Every row gives one point. To make a cloud, some directions were put in groups of two or more. Within a group, all points are equally far from the middle, so they leave a hole (a ring in 2 directions, a hollow ball in 3). The other directions are filled evenly. Then the cloud was stretched, turned, moved and blurred a little. How many holes are there, and how many directions does each take, smallest first?

Cloud:
[[ 28 -38 -35]
 [ 12 -12 -53]
 [-21  20   9]
 [-42  66   3]
 [-48  16  33]
 [ 31 -24 -36]
 [ -8 -49  28]
 [-24 -45 -53]
 [ -5 -63  51]
 [-43  -8  28]
 [ -8  76  25]
 [ 60  36 -18]
 [ 31  50   5]
 [ 10  47  -1]
 [ 58  31 -21]
 [-25  44  39]
 [ 25   3  33]
 [ 34  21 -35]
 [ -2  86  -3]]
Holes: 0

Cloud:
[[ 17  50  48]
 [ 24  35 -25]
 [-28  28 -46]
 [ 12  28 -38]
 [-21   6  33]
 [ -1  68  12]
 [ 11  61  27]
 [-20   7  35]
 [ 34  48  37]
 [ 38  -3  62]
 [-15  71 -17]
 [ 15  17  66]
 [-21  55  28]
 [ 24  54  37]
 [-31  12 -23]
 [ 47  33  25]
 [ 10  67   1]
 [ 42  31  53]
 [ 50  19  54]
 [-42  25 -25]]
Holes: 1 (3)

Cloud (28 x 4):
[[-16  53 -43  43]
 [-20 -15 -38 -44]
 [ 16  -1  66  20]
 [ 42  52 -47  13]
 [-19  70 -13  43]
 [ 53  13  18 -31]
 [ 34 -37   8 -33]
 [-19  10 -52 -39]
 [ 44 -17   3  54]
 [-21  17 -48 -42]
 [ -1 -21  54 -15]
 [  5  41 -60 -21]
 [ 52  28   4 -31]
 [-18  28 -53  37]
 [-15 -30 -16 -44]
 [ 25  13  68  28]
 [ 69  29 -14  44]
 [-17 -13  41  26]
 [ 19  55  17 -37]
 [-39  68  20  -6]
 [ 72  -3 -14  -1]
 [-10  63 -33  45]
 [ 29  18  62 -14]
 [-52  23   7 -34]
 [ 50  46 -41   6]
 [-17  46 -25 -46]
 [ 21 -16  53 -25]
 [ 32  68   1  55]]
Holes: 2 (2, 2)

Cloud, 51 rows:
[[-54  23   3 -35 -21 -35]
 [ 19  -5   7 -51  19  31]
 [-19  10  45 -32   0 -10]
 [-29  26  18 -49   1 -11]
 [-21  35   9 -52   0  38]
 [-29 -26  27  16  17  51]
 [-19  -1  44  -5  77  42]
 [ 36 -16  36  31  31  21]
 [-47 -41 -24 -27  36  -5]
 [  5  -8  43 -15  61  16]
 [-23  33 -33  35 -52 -39]
 [-73  26  -7 -48   0 -17]
 [-13  62  -6  49   0 -33]
 [ 35 -15  30 -27  22  34]
 [ 49 -15  24  31  17  -3]
 [-10 -40 -11 -10 -26  -8]
 [ 17  -8 -22  36   6  35]
 [-32 -13 -11 -17  54  62]
 [ 71 -10   4  25 -12 -23]
 [ 16  50   8   3 -10 -50]
 [-12 -53  10 -38  -8 -10]
 [ 22  14 -52  52 -18 -27]
 [-42  14 -15  24 -15 -33]
 [-49  -3 -16  -8  58 -26]
 [ -9 -22  33  -9  70 -10]
 [-15 -10 -10  10 -41  -7]
 [ 28  -7 -22  18  43  30]
 [  1 -33   9 -33 -13   6]
 [  5   9  -2 -28  35 -54]
 [ 67  -6  -4 -19  39  51]
 [ 78   6  17  15  27  83]
 [ -2  27  20 -43  23   3]
 [-41 -16  16   2  -2  30]
 [-19 -56   7 -29  17  62]
 [-44  -2  63 -21  -9 -72]
 [ 34 -25  47 -22  15  44]
 [ 33  -2 -38  24  30 -24]
 [ 38  46 -11  27  -5 -44]
 [-28   6  41 -47  15 -10]
 [  7  11 -58  28 -16  -7]
 [ 24  16 -31  13  44  67]
 [-75 -10 -11 -64  23 -20]
 [ -6  -6 -39   8 -32  -6]
 [ 11 -17  36 -15  74  37]
 [-17  -6 -51  16  -8 -40]
 [-52 -12 -16 -29  18  11]
 [ 26  46   6 -17   6   6]
 [-25   6   8  23 -55 -18]
 [-95  18 -28 -29   4 -81]
 [ -4  -5   8  16  50  28]
 [-76   2 -32 -47   6 -57]]
Holes: 1 (2)
